Each row of a before or after table is a point. The points were changed in one or more steps. Then noise was added and the rows were shuffled. The steps act on how far a point lies along the listed directions, d1 being the first. Name the steps. A step turns or swaps two directions, mirrors them in a line or flattens them onto one, adds a multiple of one to another, or multiplies one. Angles are multiples of 10 degrees, from the lower direction toward the higher: turns from -170 to 170, lines from 10 to 170 but not 90. Use the fewest steps. Two steps may share a direction if one is a turn and the other turns, adds or multiplies; they go together, in the order done. Otherwise the lowest direction goes first.

Directions:
(1): [49 17]
(2): [ 17 -49]
Before, 11 rows:
[[-39 -37]
 [  2  19]
 [-62  43]
 [ -1  -2]
 [ -2  17]
 [-10  -3]
 [  7 -29]
 [ -5  24]
 [-10  45]
 [-20  52]
 [-31  28]]
After, 11 rows:
[[ 24  74]
 [-36 -45]
 [-11  -2]
 [ -3  -6]
 [ 60  81]
 [ 56  72]
 [ 27  29]
 [ 31  37]
 [-70 -46]
 [ 20  26]
 [ 21  49]]
Steps: add -1.5 times d2 to d1

Directions:
(1): [-23  57 -16]
(2): [ 52  11 -34]
Before (8 x 3):
[[-10 -16  12]
 [-27  40   4]
 [-12 -14  22]
 [ 34  83 -53]
 [-29  -3  29]
 [ 48  88 -44]
 [ 71  15 -50]
 [-26  39  -3]]
After, 8 rows:
[[  6  29  -6]
 [  2 -12  15]
 [ 17  99 -32]
 [ -3 -17  10]
 [  1  34 -22]
 [  2 -17  18]
 [  6  30 -13]
 [ 13  91 -47]]
Steps: flatten d1 and d2 onto the line at 30 degrees

Directions:
(1): [-38  15 -31 -45  58   9]
(2): [-2 -4 38 50 54 35]
(3): [ 49  49  35 -24  23 -30]
(4): [-43 -32  56 -20   1 -39]
(5): [-45  63  21   7 -33  22]
(6): [-19  20 -29  49  15 -62]
Before, 8 rows:
[[ 17  15 -15   2  85 -21]
 [ 41  30   1 -60  12  10]
 [ 27  47   3  44  31 -33]
 [ 35  52  -1 -17  37 -61]
 [-59 -14 -51 -37  46  38]
 [-61  19 -43 -59  45  27]
 [ 42  18 -48 -62   8 -18]
 [ -7 -11  20  18  42 -34]]
After (8 x 6):
[[-10  18 -37  26   8 -51]
 [-29 -10  15  35  34 -43]
 [-48  11 -46 -64  50  30]
 [-26   3 -27  30  63 -19]
 [ 20  11 -66 -44 -18  13]
 [ -5  23 -19  76  21 -47]
 [ 20  -5 -13 -52 -16  50]
 [-42   3 -36 -54  54  33]]
Steps: flatten d1 and d3 onto the line at 170 degrees; add 0.3 times d2 to d4; multiply d5 by 0.4; multiply d6 by 1.6
